Rows are points. Before rounding, the points of a table are all equally far from one centre. They may lie mostly on one side of it. Write the centre, to within rounding.

Points (6 x 3)
.25	.80	-.17
.26	.77	.10
.24	.44	-.57
.50	.09	.19
.59	.08	-.13
.53	.57	-.28
Centre: .14	.31	-.09

Points (14 x 8)
-.01	-.02	-.93	.06	-.04	.35	-.11	-.63
-.06	-.08	-.32	-.13	-.61	-.34	.29	.10
-.20	-.19	-.36	-.47	-.52	.58	.41	-.17
.40	-.19	-.67	-.12	-.36	.47	.77	-.48
-.06	.02	-.62	-.14	-.64	.43	.84	-.30
.01	.23	-.94	-.27	-.56	.37	.34	-.42
.41	-.22	-.55	-.29	-.25	.49	.49	-.09
.50	.33	-.60	.09	-.35	.13	.51	-.08
-.29	-.30	.04	.32	-.57	.31	.28	-.31
.18	.16	-.24	-.10	-.57	.48	.93	-.55
.24	.32	-.50	-.31	-.78	.20	.50	-.26
-.45	-.45	-.13	.07	-.25	-.48	.31	-.48
.17	.18	.04	-.25	-.42	.51	.74	-.17
-.33	-.14	-.18	-.10	-.73	-.47	.28	-.54
Centre: -.04	.03	-.31	-.10	-.14	.05	.37	-.51

Points (18 x 14)
.11	.00	-.03	-.68	.00	.00	.31	-.88	-.36	.39	-.54	-.07	-.29	.52
.50	.05	.15	.10	-.56	.19	.60	-.79	-.07	.46	-.40	-.26	.05	.52
.04	-.26	-.36	.15	-.14	.32	.82	-.74	-.14	.31	-.79	-.07	.12	.63
.48	-.05	-.04	.70	.05	.34	.26	-.65	.22	-.15	-.63	.17	.18	.12
.30	.23	-.03	.44	-.06	.15	.78	-.44	-.13	.32	-.55	-.34	-.08	-.13
.47	.01	.21	.21	-.23	-.25	.40	-.57	-.39	.43	-.78	-.47	-.23	.16
.08	-.02	.33	.27	-.49	.22	.46	-.44	-.19	.94	-.68	.10	-.13	-.03
-.10	.14	-.43	.06	-.34	.09	.31	-.78	-.43	.94	-.09	-.50	-.10	.58
.07	-.11	-.01	-.28	-.26	.03	.07	-.82	-.21	.92	.11	.43	-.23	.45
-.07	-.32	.40	-.05	-.56	-.18	.23	.07	-.22	.85	-.41	-.06	.20	.31
-.12	.29	-.25	.10	-.10	-.49	.54	-.41	-.50	.16	-.57	-.49	-.06	.01
.30	-.38	.18	.73	.03	.42	.44	-.59	-.05	.58	-.75	.03	-.29	.24
.38	-.05	-.55	-.09	-.19	.22	.13	-.48	-.51	.23	-.71	-.38	-.57	.09
.06	.32	-.26	-.63	.00	.53	-.13	-.19	-.28	.21	-.12	-.24	-.28	.02
.23	-.04	.21	.16	.53	-.14	.63	-.70	-.37	.33	-.51	-.20	-.03	.58
-.17	-.24	.03	.49	.24	-.09	.80	-.61	.19	.03	-.26	-.02	-.23	-.12
.37	-.02	.15	.15	-.31	.33	.88	-.51	.12	.17	-.39	.03	.03	.13
.02	-.10	.49	.04	-.34	.03	.17	.01	-.04	.76	-.73	-.35	-.20	.21
Centre: -.15	-.22	-.02	.17	-.09	.19	-.05	-.54	-.30	.22	-.25	-.09	.09	.18
